Each row is a point. Two turns around zero, p and q, are shown by what they do to some points. Where does a point land after both, in the order given? Backwards means that the second turn is done in reverse. Each puzzle has new turns, and all numbers are rounded.
(in the rows, 100 means zero)

Turn p:
83 53 109 => 55 111 79
68 120 110 => 88 77 129
141 123 109 => 143 88 83
86 107 74 => 100 117 125
139 81 110 => 114 106 58
82 115 88 => 99 101 126
Turn q:
94 84 55 => 100 66 66
71 83 124 => 113 84 136
100 109 77 => 85 92 82
106 123 85 => 77 106 85
114 135 129 => 80 140 117
115 65 130 => 145 113 114
Where do these land?
q, then p: 90 136 91 => 74 93 127
q, then p: 130 150 87 => 100 100 160
p, then q: 89 65 97 => 72 78 108
q, then p: 96 80 123 => 113 86 76
q, then p: 95 70 102 => 109 108 72

Turn p:
134 86 80 93 79 94 => 124 86 101 135 84 93
83 140 88 86 169 104 => 108 135 91 32 70 111
86 68 97 93 65 89 => 90 75 75 131 118 99
97 66 114 144 76 98 => 61 102 110 141 116 82
117 63 90 87 91 82 => 101 72 83 126 81 86
99 109 83 92 108 132 => 126 120 94 88 109 86
93 154 92 116 96 105 => 114 135 120 90 110 136
92 114 156 89 115 96 => 78 74 127 59 112 106
Turn q:
131 144 63 118 68 110 => 150 140 69 119 115 101
130 85 103 118 138 79 => 107 75 121 135 79 76
87 77 136 79 100 115 => 53 100 114 91 99 112
112 67 87 76 93 79 => 85 88 74 101 63 95
85 96 137 135 67 112 => 71 115 99 96 149 75
90 104 62 91 128 117 => 127 74 99 101 95 136
66 126 112 83 104 88 => 106 108 122 57 99 104
Where do these land?
q, then p backwards: 48 128 66 63 94 120 => 70 159 100 59 115 90
q, then p: 140 93 138 111 105 110 => 58 123 118 98 113 124
q, then p backwards: 77 68 84 83 106 118 => 79 100 115 79 96 64
q, then p: 96 132 72 129 82 108 => 123 112 117 93 56 91
q, then p: 132 87 124 118 80 76 => 73 110 96 113 88 144
q, then p: 148 101 112 106 93 76 => 83 111 118 128 97 140
p, then q backwards: 42 91 113 83 116 105 => 59 80 98 99 55 108
q, then p: 116 99 91 107 124 87 => 88 91 116 125 98 94

Turn p:
113 80 102 102 114 102 73 99 98 => 109 95 100 112 124 85 80 97 106
108 103 71 97 77 121 108 78 128 => 76 103 62 95 99 123 97 116 120
112 117 113 121 118 124 64 107 104 => 111 59 94 112 128 101 92 103 80
77 127 110 89 92 105 64 90 102 => 97 83 71 109 98 95 105 69 73
77 77 124 121 104 69 128 78 96 => 96 122 116 79 71 61 92 121 85
84 78 126 117 63 43 133 133 96 => 69 104 157 94 50 64 116 97 115
119 123 39 102 107 117 109 98 86 => 132 101 72 105 109 133 128 118 134
102 82 94 80 137 97 80 107 100 => 124 108 105 90 131 92 83 78 107
97 115 65 96 92 176 86 104 84 => 95 102 63 125 151 138 138 112 92
116 91 141 85 94 62 120 90 88 => 101 119 134 108 60 94 69 94 89
94 109 116 91 102 84 135 116 119 => 89 101 126 68 77 114 100 95 97
Turn q:
116 144 120 98 113 86 96 120 88 => 102 115 88 83 81 85 137 90 128
52 87 62 91 74 106 107 84 96 => 96 101 140 107 104 138 89 98 58
73 48 85 140 65 82 117 84 78 => 84 126 124 136 142 90 80 102 48
136 136 113 99 107 111 69 91 112 => 90 107 80 82 65 95 94 117 141
100 102 96 61 119 99 107 66 94 => 99 69 134 75 94 94 88 93 111
133 111 87 84 105 89 98 119 115 => 131 93 95 105 78 90 111 118 118
67 58 110 88 66 103 104 97 95 => 82 87 119 142 120 118 87 79 80
66 82 99 115 94 85 115 89 128 => 91 88 95 109 98 97 90 91 49
124 111 111 108 143 112 71 128 93 => 99 94 64 78 113 98 126 124 137
133 122 116 118 115 127 116 123 101 => 126 120 61 82 105 94 99 90 129
Where do these land?
p, then q: 101 103 78 128 109 72 86 96 100 => 120 88 99 129 89 77 98 117 91
q, then p backwards: 57 111 126 78 55 91 96 139 92 => 95 130 99 61 53 111 93 130 67
p, then q backwards: 103 77 69 79 107 86 98 74 114 => 134 117 118 120 100 130 105 98 95
q, then p backwards: 121 89 71 114 108 83 99 111 71 => 98 73 90 123 121 112 114 104 73
p, then q backwards: 77 114 104 98 76 136 107 94 91 => 65 101 103 124 96 88 81 121 104
q, then p: 93 121 114 115 110 90 124 114 59 => 126 114 93 74 68 124 88 101 85
p, then q backwards: 87 105 95 72 101 148 101 118 135 => 52 95 114 113 120 136 91 104 80
p, then q: 147 142 142 89 108 105 88 86 66 => 77 149 82 114 138 99 74 122 137
p, then q: 142 76 127 108 102 117 96 117 112 => 64 84 61 101 121 109 115 107 107
p, then q backwards: 76 87 61 118 104 74 124 68 143 => 137 144 112 122 144 110 80 84 109
p, then q: 94 76 113 101 120 98 82 83 118 => 83 84 115 95 94 94 124 126 106
